Each point is reached from the start by the listed moves, each made once or not at all, plus a little noise. Say if it took an odd or an even number of moves. Then give how often each move was made.
In the rows, zero is written as 128.

Moves:
(1): [116 124 173 164 120 109]
(2): [ 87  66 134 108 105  98]
(3): [113  81 165 121 128 117]
Start: [150 116 135 134 147 110]
Points:
[133 110 182 175 140  90] -> odd (1, 0, 0)
[123  61 218 167 138  79] -> even (1, 0, 1)
[110  51 143 116 125  80] -> odd (0, 1, 0)

Moves:
(1): [127 154 116 104 108 162  88 129]
(2): [ 92 129  85 140 145 141 152  93]
(3): [149 125  92 129  70  75 102 156]
(4): [167 171 151 117 154 172 119 168]
(5): [126 116 141 125 159 125  93 136]
(6): [118 123  89  90 128 132 105 130]
Start: [122 102 125 130 110 125 127 138]
Points:
[137 167  20  71  77 165  53 173] -> odd (1, 1, 1, 1, 0, 1)
[123 102 125 128 110 124 125 140] -> even (0, 0, 0, 0, 0, 0)
[ 99  99   7 108  68  88 103 130] -> odd (0, 1, 1, 0, 0, 1)

Moves:
(1): [132  77 152 142 117 146 124 111 106]
(2): [144 109 137 136 145 139 129 153 141]
(3): [147 113 125 144 122 117 117 127 162]
(4): [154 136 134 106 110 117 113 144 138]
(5): [143 107 104 118 116 112 127 137 127]
(6): [139 121  98 137  85 134  94 160 116]
(7): [155 122 150 155 161 121 127 143 135]
(8): [150 127 123 140 137 152 133 112 128]
(9): [142 140 129 106 168 117 102 140 155]
Start: [120 128 114 124 144 115 120 116 121]
Points:
[246  37 136 190 126 145  62 171 152] -> odd (1, 1, 1, 1, 0, 1, 1, 1, 0)
[210 138 138 119 210 110  82 145 163] -> even (0, 0, 0, 1, 0, 0, 1, 1, 1)
[184 123 112 138 116 102  69 180 127] -> odd (0, 0, 0, 1, 0, 1, 1, 0, 0)
[238  52 143 153 158 110  29 199 174] -> odd (1, 1, 1, 1, 0, 1, 1, 0, 1)
[213  10 113 188 124 117  69 180 140] -> even (1, 1, 1, 0, 1, 1, 1, 0, 0)

Moves:
(1): [123 128 117 150 139 124 113 134 147 139 126 113]
(2): [130 128 114 140 138 120 119 145  90 129 119 134]
(3): [145 117 119 118 127 118 162 134 132 152  97 139]
(4): [123 147 110 117 120 139 133 138 118 146 136 112]
(5): [146 140 155 117 131 129 116 117 149 139 113 130]
(6): [130 137 116 143 113 131 113 142 131 114 119 149]
(7): [132 113 127 133  97 153 122 152 125 125 108 113]
(8): [124 117 140 124 116 129 115 143 138 139 145 140]
(9): [123 140 155 129 117 135 148 137 129 144 163 117]
(10): [134 127 106 128 144 162 137 121 134 123 129 142]
(11): [137 149 133  97 130 148 132 157 113 103 123 112]
(12): [162 116 119 126 124 144 119 135 126 115 127 138]
Start: [134 137  94 139 113 136 115 124 100 124 150 170]
Points:
[174 118  26 148 126 180 118 179  86 168 141 195] -> odd (1, 1, 1, 1, 0, 0, 0, 1, 0, 1, 0, 1)
[179 123 132 142  72 183  89 183  88 144 158 172] -> even (0, 1, 0, 0, 1, 0, 1, 1, 1, 0, 0, 1)
[171 114  64 143 126 183  91 154  77 113 158 207] -> even (0, 1, 0, 0, 0, 0, 0, 1, 0, 1, 0, 1)
[171 141  94 159  64 199  74 249  72 108 154 164] -> even (1, 1, 0, 0, 0, 1, 1, 1, 1, 0, 1, 1)
[171 131  56 120 109 196 146 198  53 117  87 170] -> odd (0, 1, 1, 0, 0, 0, 1, 0, 0, 1, 1, 0)

Moves:
(1): [119 123  92 130 127 134 127 116 150 132 142 142 131 135 124 116 137 105
 149]
(2): [139 126 127 153 131 159 125 137 122 117 132 124 109 118  83  91  97 110
 144]
(3): [151 156 135 137 113 116 128 117 106 112 149 126 157 135 143 125 154 142
 150]
(4): [156 131 135 125 135 156  95 126 104 133 135 145 122  91 115 133  92 136
 146]
(5): [120 118 115 125 126 131 151 115 128 103 145 119 124 119 135 115 146 135
 132]
(6): [111 102 131 140 133 110 119 140 106 117 115 120 102 137 153 172 146 145
 157]
(7): [ 86 106 143 117 149 115 150 133 125 142  97 129 106 123 126 110 146 124
 110]
(8): [115 133 129 149 129 119 142 130 132 120 105 133 128 130 116 130 122 135
 134]
(9): [133 126 107 113 148 121 145 141 145 116 116 141 138 162  98 142 125 128
 147]
(10): [129 138 170 143 147 110 156 115 112  96 146  99 132 131 123 128 113 116
 111]
(11): [119 128 118 130 110 146 116 122 133 147 156 108 126 132 102 131 138 108
 125]
(12): [146 142 141 154 124 133 138 121 164 121 123 139 132 121 114 119 126 124
 121]
(13): [124 106 124 140 131 122 139 159 137 129 134 126 135 132 129 125 125 138
 145]
(14): [140 166 161 143 120 122 101 112 123 125 133  91 139 120 130 129 115 130
 125]
(15): [141 136 122 125 145 129 136 135 132 150 129 156 109 111 125  95 107 155
 123]
(16): [154 120 119 137 137 124 146 114 141 122 129 139 153 142 143 147 148 151
 120]
(17): [124 119 156 112 124 130 137  99 124 129 158  95 141 149 151 144 119 118
 125]
(18): [127 121 125 109 142 152 112 130 128 138 148 128 137 152 151 155 110 144
 134]
Start: [121 132 166 124 126 116 157 139 135 128 106 119 143 148 112 130 115 135
 143]
Points:
[ 82  83 215 157 182 110 199 168 145 143 131  97 105 164 113 137 102 167
 146] -> even (0, 0, 0, 0, 0, 1, 1, 0, 0, 1, 1, 1, 1, 0, 1, 0, 0, 1)
[117 123 206 187 149 122 249 134 154 102 129 114 132 130  82  31 106 168
 174] -> odd (0, 1, 1, 0, 1, 0, 1, 1, 0, 0, 0, 1, 1, 0, 1, 0, 1, 0)
[151 156 206 148 139 166 127 125 172 134 162  72 190 181  67 183  33 146
 196] -> odd (0, 0, 0, 1, 0, 0, 0, 1, 1, 0, 1, 1, 1, 1, 0, 0, 1, 1)
[143 113 155 139 175 121 179 153 147  95 137 132 161 157  63 134  66 116
 201] -> odd (1, 0, 0, 1, 0, 0, 0, 0, 1, 1, 0, 0, 1, 0, 0, 0, 0, 0)
[163 129 211 159 161 183 218  74 171  96 223  72 162 166  87 102  64 146
 127] -> odd (0, 1, 0, 0, 1, 0, 0, 0, 0, 1, 1, 1, 0, 0, 1, 1, 1, 1)
[165 103 152 171 167 157 187 137 163  99 131 149 116 156 120 130  98 205
 177] -> odd (0, 1, 0, 0, 1, 1, 0, 0, 0, 0, 0, 1, 0, 0, 1, 1, 0, 1)
[121 115 178 208 160 161 225  90 167  75 138 113 128 107  13  68  99 101
 156] -> even (1, 1, 0, 1, 1, 0, 1, 1, 0, 1, 1, 1, 0, 0, 0, 1, 0, 0)
[151  75 194 192 137 126 194 146 165  97 128  94 148 178 116 162 105 151
 189] -> even (0, 1, 0, 0, 0, 1, 0, 0, 0, 0, 0, 1, 1, 0, 0, 1, 1, 0)
[ 59  50 201 133 154 117 198 113 105 104 180  53 113 142 116 146 127 109
 186] -> odd (1, 0, 0, 1, 1, 1, 1, 0, 0, 1, 1, 0, 1, 0, 0, 0, 1, 0)
